Every row gives one point. Two turns around zero, p and q, are shown by what they do to some points. Write where each new point lands after one turn and then the other. Backwards means that the second turn is done in reverse. Each puzzle has new turns, and all numbers are rounded.
In the rows, 128 means zero.

Turn p:
[135 115 122] -> [140 133 119]
[146  98 168] -> [159 160 157]
[148 160 149] -> [ 96 153 142]
[130 105 129] -> [151 131 127]
[129 154 103] -> [101 119 106]
[ 80 136  97] -> [121  72 117]
Turn q:
[138 158 129] -> [ 99 123 140]
[ 77 118 144] -> [130 151  79]
[140  98 137] -> [156 111 125]
[157 139 102] -> [125 127 168]
Where do these land?
p, then q: [114 110  93] -> [160 134 155]
p, then q: [130 136 175] -> [101 103  98]
p, then q: [102 154 151] -> [136 120  86]
q, then p: [140 141 107] -> [122 130 155]
p, then q: [154  99 113] -> [116 129 168]

Turn p:
[138 138 167 159 111  86 150 105] -> [166 135 172 106 153 153 111 112]
[118 105 105 134 143 145  88 137] -> [108 103 105 144 113 135 127 164]
[122 134  90 120 144 130 131 113] -> [ 95 131 115 123 135 139 153 129]
[158 170 151 156 106 108 142 141] -> [167 155 156 136 113 156 121  95]
[104 146 166 139 140 146 145 116] -> [144 169 125 120 151 118 106 142]
[135 110  90  66 134 129  73 139] -> [113  75  75 118  91 112 164 133]
[164 129 172 157 132 133 168 118] -> [167 149 160 157 168 127 119 111]
[115 111 110 109 138 117 128 160] -> [100 106 109 129 117 119 111 111]
[100 107 102 113 105 159 126 122] -> [ 93 126 135 121 112  94 140 155]
Turn q:
[142 132 113 153 123 114 131  87] -> [114 145 162 107 106 132 132 108]
[103  95 116 170 104  95 145 122] -> [130 159 188 126 151 131 127 149]
[154 103 108 120 163 128 111 167] -> [115 108 110 140 162 148  86 107]
[125 119  94 162 105 146 112 130] -> [149 125 169 154 118 140 116 112]
[122 140 144  94 146 142 177 111] -> [140 162  83 105 131 108 150 121]
[128  87 165 125 141 157 147 118] -> [154 120 118 101 169 133 162 115]
[169 168 109 148 114 100 108 148] -> [ 83 127 134 155  90 163 110 131]
[101 141 125 145 116 125 101  90] -> [129 116 166 121 100  97 138 129]
[118 167 144 110 140 158 105 169] -> [128  95  84 173 119 113 136 133]
[140 122 131  98 106 115 134  98] -> [138 135 123  86 107 135 123 143]
[106 134 159  83 151 129 136 168] -> [128 117  70 138 157 106 129 158]
Where do these land?
p, then q: [163 127 135 115 154 162 137  95] -> [ 94 171 122 139 147 134 128  98]
p, then q: [103 119  98 153  98 142 159 102] -> [121 126 105 142 143  95 166 166]
q, then p: [151 110 131 169 128 114 155 129] -> [137 175 108 129 148 114 122 141]
q, then p: [ 85 154 152 106 126 159 105 153] -> [104  90 165 152 131 157 114 102]
p, then q backwards: [157 122 154 159  87 117  84 140] -> [122 122 109 128  64 154  94 125]
p, then q: [ 82 110 106 127 160  97 115 123] -> [164 106 118 136 147  90  92 128]
q, then p: [125 143 167 131 118 114 147 107] -> [110 149 132 118 126 105 117  91]
q, then p: [138 113 100  92 120 126 113 165] -> [126 101 110 157  98 144 139 158]
p, then q: [148 155 109 100 161 121 137 138] -> [142 162 143 119 108 109 119  95]

Turn p:
[127 121 135 116 123 126 107 138 133 141 117] -> [121 116 130 144 139 133 129 124 140 109 131]
[119 146 125 127 139 141 126 113 127 136 119] -> [139 123 116 142 134 127 125 133 133 150 132]
[109 130 138 128 129 139 119 135 120 151 143] -> [115 117 140 139 122 130 114 121 151 141 127]
[109 117 127 125 141 138 136 141 133 152 120] -> [130 111 135 152 119 121 110 123 128 127 112]
[115 128 121 122 120 135 131 132 132  92 136] -> [131 132 151 119 131 112 147 129 113 136 141]
[188 121 117 125 141 110 125 129 122  71 147] -> [103 149 113  88 123 150 166 145  79 115 145]
[115 138 113 126 120 127 132 138 113 137 123] -> [125 140 127 144 119 109 129 129 141 130 126]
[122 128 161 122 132 109 135 136 125 116 121] -> [122 132 128 121 142 125 115  96 115 121 140]
[148 115 120 130 123 122 136  95 121 121 130] -> [145 126 106 102 113 134 139 135 127 123 133]
[144 128 132 138 118 143 131 134 129 135 123] -> [128 131 126 127 131 139 139 124 134 129 106]
[116 127 120 153 129 122 123 120 134 135 123] -> [148 140 135 134 123 137 114 137 135 128 128]
[124 137 126 125 123 123 135 124 146 150 133] -> [130 121 125 125 139 120 109 140 140 127 116]
Turn q:
[113 125 141 132 125 142 114 122 130 143 127] -> [121 147 122 134 119 143 119 126 140 121 135]
[135 137 128 133 135 145 135 122 117 142 117] -> [128 140 124 145 117 118 130 130 130 118 112]
[128 136 123 111 136 133 116 128 126 131 140] -> [119 124 113 128 134 126 132 142 131 118 137]
[124 134 125 133 138 137 120 143 146 122 115] -> [137 121 113 143 119 135 118 130 119 141 134]
[113 132 114 129 127 134 134 123 122 124 130] -> [134 129 127 122 132 131 116 139 124 119 117]
[135 127 122 132 127 137 121 108 144 129 132] -> [118 126 126 133 128 132 122 139 147 141 119]
[124 114 132 117 133 142 146 127 136 137 124] -> [120 126 138 150 135 140 126 124 124 118 121]
[140 126 138 130 137  31 122 127 131 131 136] -> [130 101 177  83 102 112 164 134 126 146 174]
[132 112 123 136 136 144 120 129 116 122 133] -> [112 125 116 125 127 121 113 116 127 123 119]
[118 124 120 127 119 139 125 126 123 127 114] -> [126 142 123 127 129 137 121 131 117 129 117]
[117 136 143 136 140 131 130 118 127 120 136] -> [135 132 134 133 129 118 110 130 140 122 139]
[137 127 137 114 124 133 124 118 123 114 121] -> [118 140 128 132 145 117 129 130 125 138 130]
[148 134 119 134  87 117 157 172 124 123 140] -> [167 112 122 110 148 135 164  96 119 129 109]
Where do these land?
p, then q backwards: [139 118 127 145 113 126 151 146 106 145 137] -> [134 116 122 157 120 140 123 115 107 150 121]
q, then p: [142 125 129 132 119 142 108 145 141 119 107] -> [138 131 114 139 109 126 123 147 152 136 117]
p, then q backwards: [115 147 128 115 131 114 118 109 104 102 144] -> [131 134 155 120 133 104  93 131 129 115 126]
q, then p: [130 113 131 123 129 146 113 107 144 110 142] -> [132 112 146 152 131 138 108 144 130 130 136]
q, then p: [110 130 146 110 144 128 130 148 121 141 145] -> [123 135 146 102 117 132 141 134 111 145 141]
p, then q: [113 117 138 146 135 149 132 121 144 137 128] -> [106 142 124 144 118 126 136 110 135 139 125]
p, then q: [147 147 139 123 132 112 129 151 148 122 111] -> [132 125 122 129 114 101 103 145 110 117 134]
q, then p: [148 135 136 142 118 107 132 144 143 145 131] -> [139 116 117  99 126 122 126 126 132 123 100]
p, then q: [118 120 119 120 132 132 142 124 110 113 127] -> [131 133 144 109 133 128 145 126 135 124 120]
p, then q: [143 133 109 131 135 131 120 109 128 126 125] -> [137 113 113 130 131 132 139 120 120 119 112]
q, then p backwards: [121 124 144 127 130 130 123 108 111 131 109] -> [120 138 119 141 126 111 132 150 119 120 136]
p, then q: [111 148 123 121 136 130 128 139 141 117 137] -> [131 128 132 124 108 124 131 120 130 111 150]
q, then p: [113 111 110 140 133 111 145 133 111 140 127] -> [131 121 125 121 133 122 154  98 130 121 143]
p, then q: [142 125 110 116 105 134 121 107 139 142 122] -> [131  96 130 140 136 136 134 120 108 143 122]

Turn p:
[111 142 147  85 118 105  91 133 182 141 126 113  91 161] -> [109  80 132 120 152 134  85 117 105 155  98 173 127 159]
[130  71  98 135 113 128 135 126 152 133 141 142 168 117] -> [147 142 104 157 117 119 168 124 115 132 145 146 178 133]
[ 89 108 136 106 125 126 117  93 146 136 120  96  95 178] -> [142  98 120 130 124 140 116 131 156 146  89 181 109 169]
[159 144 147 133 123 147 153 137  93 170 113 132 135  98] -> [101 156 115 136 116 109 103 115 157 125 134  85 130  96]
[143 135  99 132 125 134 151 121 141 108 167 105 159 132] -> [166 141  92 108 150 113 146 129 112 107 141 123 133 138]
[ 89 129 115 126  98  94 104  93 146 126 162 121 105 135] -> [150  65 120 103 132 154 141 121 131 129 103 151 149 134]
[139 131 117 117 135 165 114 156  90 134 133 155 140 128] -> [ 97 157 138 149 160 122 156 124 135 121 124 112 118 106]
[149 131 161 156 167 152 136 164 105 135 137 136 109 100] -> [127 149 178 151 135 107 105 120 142 106 143  83 121 118]
[153 178 175 170 163 153 114 142 107 156  96 161 124 142] -> [101 167 184 121 107 103  95 102 125 119 104 112  88  82]
[ 93 121  92 115 139  94 155 129 135 122 131 125 149 123] -> [132 115 104 122 107 132 162 148 106 132 121 109 140 166]
[122 126 165  97 119  73 107 107 134 109 137 118 106 175] -> [125  71 124 125 127 136  97 168 116 113 103 177 113 131]
[ 98 101  91 140  77 106 139 142 141  93 133  94 152 129] -> [137  99  89 116 115 143 173 119 121 116 179 151 137 163]
[114 123 127 123 111 150 157 121 138  87 136 141 162  94] -> [158 144  99 149 127 166 146 122 103 124 156 106 125 123]
[166 141 139 139 170 153  92 126  98 148  85 126 127  94] -> [ 94 191 173 112 127 135  99 136 155 131 127 113 140 107]
[166 140 112 147 136 139 153 129 113 121 103 154  98 115] -> [133 144 148 119 124 108 128 144 139 164 153  99 111  96]
Turn q:
[130 148 126 129 109 158 116 138 114 163 108 105 157 161] -> [129 168  94  95 108 125 129 117 122 107 118 145 125  98]
[110 145 117 103 151 176 167 139 160 139 120 180 121 135] -> [116 112 149 117  83 157 164 124 134 148 121  78 117  88]
[184 131 113 127 124  85 115 105  93  85 115 119 146 175] -> [163 160 121 126 153 136 112  95 157  77 127 124 116 190]
[130 159 104 162 100 128 107 118 128 138 149 119 145 130] -> [146 166 131 124 116 104 102 152 148 128 140 148 117 116]
[133 133 136 137 136  71 140 147 113  97 133 104 146 129] -> [107 131 146 154 128 126 101 115 123  95 131 150 129 175]
[107  89 152 155  97 155 146 149 161 124 130 127 100  93] -> [109  83 110 164 137 147 135 165 138 149 133 151 146  88]
[ 83 106 170 127  88 126 126 144 123 130 132 161  98  89] -> [120  84 147 154 145 116 155 163 124 142  84 157 150 102]
[155 144  95 117 148 114 141 119  71 109 124 104 109 150] -> [131 139 122 110 139 126  82  78 149 126 104 109 118 165]
[ 95  85 167 161 118  94 128 140 140 144 143 141  79 126] -> [134  58 114 160 118 100 146 153 127 143 120 166 143 143]
[126 101 118 108 171 154 166 109 134 147 132 166 153 100] -> [133 124 139 141 110 147 138 129  92 149 132  59 160 114]
[146 140 131 155 135  85  99 122 117 113  92 110 119 116] -> [111 136 123 135 161  85 127 113 153 105 147 139 135 158]
[130  95 120  91 143 142 137 161 165 154 146 166 115  89] -> [134  85 167 121 120 158 150 126 104 162 151 118 166  97]
[145 160 141 138 141 152  88 122 114 113 143 103 146 151] -> [135 147 116  98 145 114 104 134 117  96 139 127  81 121]
[149 152 122  81 145 144 155  93 151 146 133 122 140 128] -> [116 156 132  86 117 162 139 139 115 152 135  89 129 146]
[ 97 132 106 128 116 136  88 115 137 118 123  95 146 147] -> [136 170 113 137 139 117 134 118 116 142 138 157  89 118]
Where do these land?
q, then p: [140 117 129 115  77 125 121 131  96 113 107 169 121  93] -> [133 184 142 138  92 132  96 134  87 127 140 121 130 138]
p, then q backwards: [115 139 141 102 181 143 131 114 138  92 125 118 113 194] -> [ 98 148 151 111 102 111 101  95 109  87 180 116 126 154]
p, then q: [130  95  98 120 140  95 133 118 127 134 175 132 111 117] -> [125 132 120 150 110 158 120 105 106  89 157 131 157 137]
p, then q backwards: [127 129 148 111  93 133 161 147  93 148 139 126 146 119] -> [128 120 137 172 151 152 147 129 126 111  90 119 128 138]
p, then q: [136 162 105 124 131 128 126 138  95 159 100 138 133  96] -> [ 83 158 128 123 122 127 132 132 101 164 117 153 118 124]
p, then q backwards: [ 62 123 121 146 168 142 104 113 145  99 135 108 152 187] -> [110 133 153  76  98  77 112 125 119 106 142 139 141 195]
q, then p: [149 141 167 132 110 129 140 127 124 125 132 151 149  76] -> [106 147 141 149 123 143 125 123  97  87 152 118 114 160]
q, then p: [142 121  92 155 179 149 121 153 153 101 129 120 152 184] -> [189  93 127  98 177 142 130 126 168 129 142 138 139 102]
p, then q: [117 137 120 115 102 138 149 156 154 130 119 134 108  86] -> [152 143  91 118 117 115 100 139  96 157 134 132 126 132]
q, then p: [148 109 156 117  99 171 114 134 103 160 114 126 115  79] -> [ 97 181 126 143 124 148 139 151 106 123 128  93 164 157]
p, then q backwards: [103 131 129 156 187 134 135  99 135  84 128  93 125 160] -> [142 155 133 106 106  98 107 102 124 113 178 150 144 180]
p, then q: [149 147 101 151  91 125 129 102 137 161 160 147 106 136] -> [125 148 141 133 146 138 143 126 108 152 150 109 186 155]
p, then q: [100  94 133 142 182 110 145 103 167 126 105 129 136 187] -> [151 116 118 107 110 124 159 118 189  71  94 149 154 135]
p, then q: [158 131 117 105  86 122 126 123 131 130 103  97 148  99] -> [154 159 165 123 111 129 116 122 105 161 137 131 109 102]
q, then p: [130 135 137 110 127  99  95 128 145 150 160 144 127 124] -> [110 113 117 163 134 103 111 151 118 110 122 124 119 105]
p, then q: [142 136 154 147  96 106 118 162 105 138 116 116 104 112] -> [142 115 139 158 148 130 135 158  93 155 132 156 111 131]
